Rows are points. The ring and each string are closed loops that go straight from each point to the next, and from the last back to the first. Before rounding, they use only three directions, however many columns there are. Count how often each string passes through the ring. Passing back the other way cancels.

Ring (10 x 4):
[[20.6,2.9,-9.6,-41.0],
[10.5,10.8,-7.4,-20.1],
[2.6,13.1,-8.7,-3.3],
[-9.6,11.2,-4.9,18.3],
[-12.6,6.8,-0.3,20.8],
[-10.3,-0.8,-0.9,14.4],
[-0.3,-9.1,-14.2,-0.7],
[10.2,-12.7,-26.3,-16.1],
[20.5,-11.0,-28.4,-34.9],
[23.5,-4.1,-17.8,-44.4]]
String, 31 rows:
[[10.3,3.9,-2.3,-24.2],
[11.7,4.2,-28.7,-13.2],
[12.7,9.9,-32.3,-11.8],
[8.6,16.3,-14.5,-11.2],
[2.4,16.7,11.2,-12.2],
[-1.6,16.9,9.2,-3.2],
[-7.5,20.1,-12.6,20.7],
[-9.3,16.1,-24.9,29.5],
[-2.4,6.5,-26.2,13.9],
[0.4,3.9,-6.1,-2.7],
[-5.4,6.5,16.4,-2.2],
[-18.6,9.3,19.6,23.0],
[-21.9,6.6,17.5,29.8],
[-13.8,3.5,27.2,7.9],
[-0.1,0.8,2.4,-6.9],
[2.1,-0.9,-15.5,-2.6],
[-2.4,-7.1,-35.0,14.6],
[-3.5,-12.2,-24.2,9.9],
[-0.1,-14.3,-8.9,-5.3],
[4.3,-7.1,6.8,-20.1],
[6.5,-3.8,-4.9,-17.4],
[8.9,-5.1,-26.5,-11.4],
[20.1,-17.3,-54.3,-22.4],
[25.3,-17.8,-47.1,-36.7],
[27.5,-15.3,-49.6,-39.0],
[33.6,-14.8,-44.3,-53.5],
[31.6,-9.0,-17.7,-61.7],
[17.9,-1.2,6.3,-44.9],
[12.1,0.2,-9.2,-25.2],
[11.5,1.3,-7.5,-24.7],
[15.3,4.7,8.1,-39.2]]
Times through: 2

Ring:
[[29.1,6.6,28.4,-8.8,4.3,10.2,26.9,1.6,6.1],
[0.2,-2.0,36.3,-13.0,-12.2,7.8,23.8,12.5,-4.9],
[-23.9,-8.3,32.8,-11.6,-22.0,6.3,15.8,20.9,-12.3],
[-39.0,-10.8,21.9,-4.8,-26.9,7.2,4.3,27.5,-15.7],
[-40.9,-8.5,0.2,8.2,-22.4,10.2,-10.5,29.6,-13.0],
[-30.3,-5.4,-20.0,15.0,-5.6,9.6,-16.0,20.6,-5.5],
[-17.9,-3.9,-29.4,13.6,11.6,6.2,-12.2,8.2,1.1],
[4.7,-0.5,-27.2,6.9,28.7,3.1,0.4,-6.7,9.1],
[21.5,3.6,-16.7,2.6,31.5,4.1,9.9,-11.1,12.8],
[38.5,9.0,8.2,-3.0,21.8,8.8,22.0,-8.1,13.3]]
String, 25 rows:
[[-54.8,-22.8,42.1,-28.4,-24.9,-5.5,24.3,18.6,-22.6],
[-30.9,-12.1,14.0,-10.2,-8.3,1.0,10.8,13.1,-10.4],
[-7.1,0.0,11.3,3.5,-11.5,12.2,3.9,18.7,-3.6],
[-13.0,3.9,19.6,13.5,-35.3,22.2,-6.4,38.0,-9.0],
[-61.4,-14.9,9.1,3.6,-35.4,8.3,-10.8,37.5,-21.4],
[-69.6,-20.8,-4.3,-0.8,-20.3,0.1,-10.0,26.8,-20.3],
[-50.9,-9.3,-12.7,16.5,-24.8,11.9,-22.2,34.8,-14.4],
[-17.1,6.5,-18.2,33.3,-24.3,25.2,-29.7,38.5,-4.1],
[-7.1,2.6,-10.0,15.8,-5.6,14.8,-9.6,19.4,-0.2],
[-32.8,-12.0,-17.6,0.8,8.7,-0.8,-2.9,6.3,-5.0],
[-16.2,-6.4,-6.6,-0.1,6.7,3.1,3.3,6.2,-1.9],
[6.7,5.1,-18.7,15.8,9.7,12.9,-6.8,8.7,6.4],
[13.4,5.5,-36.1,18.0,27.8,9.3,-8.6,-2.6,12.6],
[-2.7,-7.9,-46.7,0.5,52.8,-8.6,2.7,-24.0,12.2],
[-3.0,-6.7,-19.5,-4.8,32.0,-4.0,10.2,-12.6,6.3],
[-2.7,-3.8,-4.1,-3.2,14.6,2.3,10.1,-0.8,2.4],
[42.3,14.9,0.4,10.5,14.4,16.9,9.5,1.4,14.6],
[77.6,22.7,6.3,4.9,32.4,16.6,24.8,-14.6,25.8],
[78.0,26.0,19.0,8.1,15.8,23.2,23.0,-2.7,22.4],
[24.4,8.7,12.3,3.8,2.3,14.5,12.2,7.8,6.7],
[0.8,-3.5,12.9,-9.7,7.5,2.8,18.7,1.1,0.5],
[-12.1,-10.9,19.3,-20.5,8.5,-4.2,26.1,-2.8,-3.9],
[1.5,0.7,9.4,0.4,-1.5,9.6,9.0,10.5,0.1],
[25.1,11.5,35.2,2.8,-19.2,21.2,15.4,21.2,1.5],
[-8.9,-3.3,48.0,-14.1,-26.9,10.1,23.5,22.1,-10.6]]
Times through: 2
